Rows are points. A path goes straight from each point to the next, and from the last back to the first. The post is the endless flat space through its rows: a point in 2 columns, a line in 3, a plane in 4, and so on, so that a path can go around it. How many times does the path go around the post? Going back the other way cancels.
In the rows, 128 means zero.

Post (2 x 3)
[[121  99  92]
 [144 124 169]]
Path (13 x 3)
[[147 109  95]
 [154  50 131]
 [ 94  61 172]
 [ 81 154 184]
 [136 144  63]
 [196 119 100]
 [138  78 158]
 [115  81 111]
 [183  82 147]
 [158 164 139]
 [111 200 193]
 [113 133 139]
 [132 175 137]]
Times around: 1

Post (7 x 8)
[[123 104  78  81  73 165  69 165]
 [113 130 139 179 162  74 115  77]
 [140 100 180 142 158  95 124  36]
 [149 112 173 131 178  84 110 122]
 [138 101  25  86 126 229  85 187]
 [131  76  76 132 116 223  51 183]
 [154 139 167 159 120 101 147 103]]
Path (18 x 8)
[[187  84 146 196 163 119  80 108]
 [134  96 102  99 133 117 116 135]
 [ 86  89  92 140 147 135  85  99]
 [ 99 107 121 115 120 175 145 137]
 [123  84  76  80 119  96  93 159]
 [174 102 147 148 143 137 114 143]
 [137 149 113 165 106 120 115  94]
 [162 131  88 140 227 128 103 129]
 [161  87  97 129 103 169 109 120]
 [152  97  69  31 159 117 135 192]
 [133  80 101 124 158 205 120 108]
 [ 99 136 142 139 152 173  84 165]
 [142  69 156 126 169 212 102 198]
 [149 142 125 104 166 198 138 130]
 [188 114 159 104 131 169  53 113]
 [199 125 115 116 196  82 129 102]
 [183 122 160 127 135 108 108 111]
 [168 173 163 136  62  82 107 106]]
Times around: 1

Post (13 x 14)
[[114 129  97 154  75 137  90 110 188 160 125  91 127 113]
 [117 126 121 131 173 148  77 109 216 124 129  80 131 146]
 [ 85  91 102  91 112 141 101  90 150 126 163 179 190 133]
 [162 150 135 165 174  42 105 180  99 176 101  98 150 123]
 [132 118 152 129  94 142 166  97  84  85 115 225 189 200]
 [ 96  93  51 115 138  62 160  67  88 101 205 170  55 184]
 [132 184 137 162 145 119  66 147 139 122 104 141 123  84]
 [119 114 103  94 135 179 171  37 123 119 126 182 192 124]
 [105 106  70 121 125  93  96  70  46 118 137 124 105 178]
 [142  98 145  50 111 183 149  86  91 163 124 217 141 154]
 [175 139  94 193 160 109 103 245  78 121 116  93 117 125]
 [153 138 171 116  98 157 123  88 105 107 187 147 177 142]
 [ 99 158  95 184 159 103 142 138  37 164 161 154 106 181]]
Path (19 x 14)
[[ 89 111  90 132 135 153 106 162 141 124 104 181 107 124]
 [132  62  79  69  74 118 149 140 125 178 148 120 180 130]
 [120 128  63 133 236 157 162 150 116 147 135 133  92 183]
 [175 106 109 129  70 133 106 136 159 130  99 151 186 107]
 [111 141 127 133 154 155 123  59  99 139 175 193 130  88]
 [103 169 149 183  83 159 138 130  27 170 130 169 162 112]
 [ 82 152 116 146 177  96 119 119 149  75 163 108 118 135]
 [ 96 168 130 113 121  34 142 111 154 177 144 200 140 147]
 [171 148 114 144 156 108  55 143 105 120 122 142 175 163]
 [137  86  94 130 166 165 140 139 149 170  49 173  86 196]
 [146 149 179 159 110 148 133  70 105  90 160 140 136 173]
 [183 119 167 118 143 143 153 126  96 122  53 126 181 125]
 [ 96 191 112 135 139  60  90 169  49 112  94 159 195 101]
 [146 129  75  80 135  87 152  77  97 148 139 149 139 178]
 [123 142  93 177  99  81  72  98  89 138 172 128 196 157]
 [118 136  95 156 133 138  75  39  75 141  71 180 122 100]
 [119 152 123 126 200 135  63  77  81  94  99 173  81 131]
 [166  93  77  92 184 140  87  82 175  74 169 125  86 103]
 [138  76 120 137 235 136 129 166 124 150 170 168  99 119]]
Times around: 3
